Every row gives one point. Two turns around zero, p and q, are shown by what they do to some points. Write where each new point lands after one turn and then the other. Backwards means that the second turn is done in reverse. Each puzzle has new turns, and all numbers are rounded.

Turn p:
[ 0.21 -0.03] -> [ 0.16 -0.14]
[0.18 0.13] -> [0.22 0.01]
[ 0.39 -0.66] -> [-0.03 -0.77]
[-0.33  0.33] -> [-0.10  0.46]
[-0.46  0.23] -> [-0.26  0.44]
Turn q:
[0.40 0.32] -> [0.51 0.01]
[-0.43 -0.65] -> [-0.74 -0.25]
[0.41 0.00] -> [ 0.32 -0.25]
[-0.26  0.22] -> [-0.07  0.33]
[-0.11  0.11] -> [-0.02  0.15]
Where do these land?
q, then p: [ 0.38 -0.38] -> [-0.24 -0.48]
q, then p backwards: [-0.51  0.09] -> [-0.50  0.13]
q, then p: [ 0.29 -0.32] -> [-0.21 -0.38]
q, then p backwards: [-0.23 -0.01] -> [-0.23  0.01]
p, then q: [0.07 0.61] -> [0.60 0.13]

Turn p:
[-0.03  0.17  0.17] -> [-0.08  0.18  0.14]
[ 0.50 -0.22  0.22] -> [ 0.02 -0.41  0.42]
[-0.63 -0.15  0.27] -> [-0.60  0.19 -0.31]
[ 0.16  0.20 -0.66] -> [ 0.66  0.05 -0.25]
Turn q:
[-0.32 -0.33  0.12] -> [-0.35  0.09  0.31]
[-0.35  0.54  0.47] -> [ 0.03  0.76 -0.23]
[ 0.53 -0.22 -0.20] -> [ 0.32 -0.50  0.13]
[ 0.38 -0.04 -0.55] -> [ 0.13 -0.62 -0.23]
[-0.52  0.06  0.24] -> [-0.35  0.45  0.03]
[ 0.28 -0.02 -0.07] -> [ 0.21 -0.19  0.01]
Where do these land?
q, then p: [-0.26  0.14  0.07] -> [ 0.08  0.28 -0.10]
p, then q: [-0.02  0.54  0.25] -> [ 0.27  0.47 -0.24]
q, then p backwards: [ 0.13  0.12 -0.49] -> [-0.07 -0.45 -0.25]
q, then p: [ 0.14 -0.80  0.16] -> [-0.74 -0.16  0.34]

Turn p:
[-0.12 -0.40  0.44 -0.76 -0.06 -0.17] -> [ 0.22 -0.72  0.08 -0.29  0.55  0.16]
[ 0.08  0.57  0.05  0.10 -0.62  0.27] -> [-0.19  0.16  0.03 -0.42 -0.29 -0.69]
[-0.18  0.01 -0.43 -0.10  0.85  0.10] -> [-0.21  0.37 -0.48  0.24  0.27  0.65]
[ 0.63 -0.04 -0.39 -0.17  0.07  0.27] -> [ 0.57  0.35 -0.45 -0.05  0.03 -0.10]
[-0.01  0.14  0.00  0.82 -0.05 -0.09] -> [-0.19  0.36  0.39  0.33 -0.52 -0.08]
[ 0.13  0.05 -0.01 -0.28  0.18 -0.39] -> [ 0.07 -0.03  0.00  0.21  0.48 -0.06]
[-0.04 -0.18  0.04 -0.03 -0.67 -0.23] -> [ 0.10 -0.51  0.12  0.06 -0.20 -0.46]
[-0.49 -0.13  0.31  0.43  0.30  0.25] -> [-0.38  0.03  0.32 -0.10 -0.33  0.57]
Turn q:
[-0.10 -0.26  0.51  0.16 -0.13 -0.10] -> [ 0.18 -0.34  0.16  0.27 -0.08  0.37]
[ 0.35 -0.14 -0.25 -0.37 -0.06  0.11] -> [ 0.16  0.18 -0.02 -0.38  0.39 -0.04]
[-0.62  0.38  0.59 -0.49  0.37  0.29] -> [-0.80 -0.19  0.41 -0.32 -0.42  0.47]
[ 0.51  0.18 -0.20  0.33 -0.19 -0.27] -> [ 0.37  0.34  0.10  0.34  0.16 -0.38]
[ 0.36 -0.27 -0.64  0.44  0.14 -0.59] -> [ 0.49 -0.15 -0.27  0.22  0.22 -0.86]
[-0.12  0.02 -0.39  0.00 -0.31 -0.15] -> [ 0.28  0.19 -0.27 -0.14 -0.23 -0.17]
[-0.37  0.09  0.38 -0.06  0.16  0.70] -> [-0.66 -0.02 -0.10  0.02 -0.03  0.61]
Where do these land?
p, then q: [ 0.58 -0.08  0.22  0.12 -0.19  0.11] -> [ 0.24  0.22  0.54  0.04  0.23 -0.03]
p, then q: [-0.50 -0.54 -0.53 -0.24 -0.31  0.48] -> [ 0.51  0.12 -0.84 -0.42  0.20  0.08]
q, then p: [ 0.36  0.27 -0.16  0.38  0.26 -0.38] -> [-0.12  0.09  0.53  0.50  0.13 -0.10]
p, then q: [ 0.67  0.31  0.36 -0.52  0.08 -0.02] -> [-0.29 -0.09  0.68 -0.25  0.35 -0.46]
q, then p: [-0.61  0.30 -0.20  0.33 -0.23 -0.36] -> [ 0.05 -0.29  0.01  0.20 -0.39 -0.72]
q, then p backwards: [ 0.05 -0.18  0.26 -0.17  0.18 -0.35] -> [-0.03 -0.23  0.38 -0.07 -0.24 -0.15]
q, then p backwards: [-0.55 -0.09  0.05  0.10  0.21  0.52] -> [-0.68 -0.02 -0.33 -0.07  0.15  0.19]
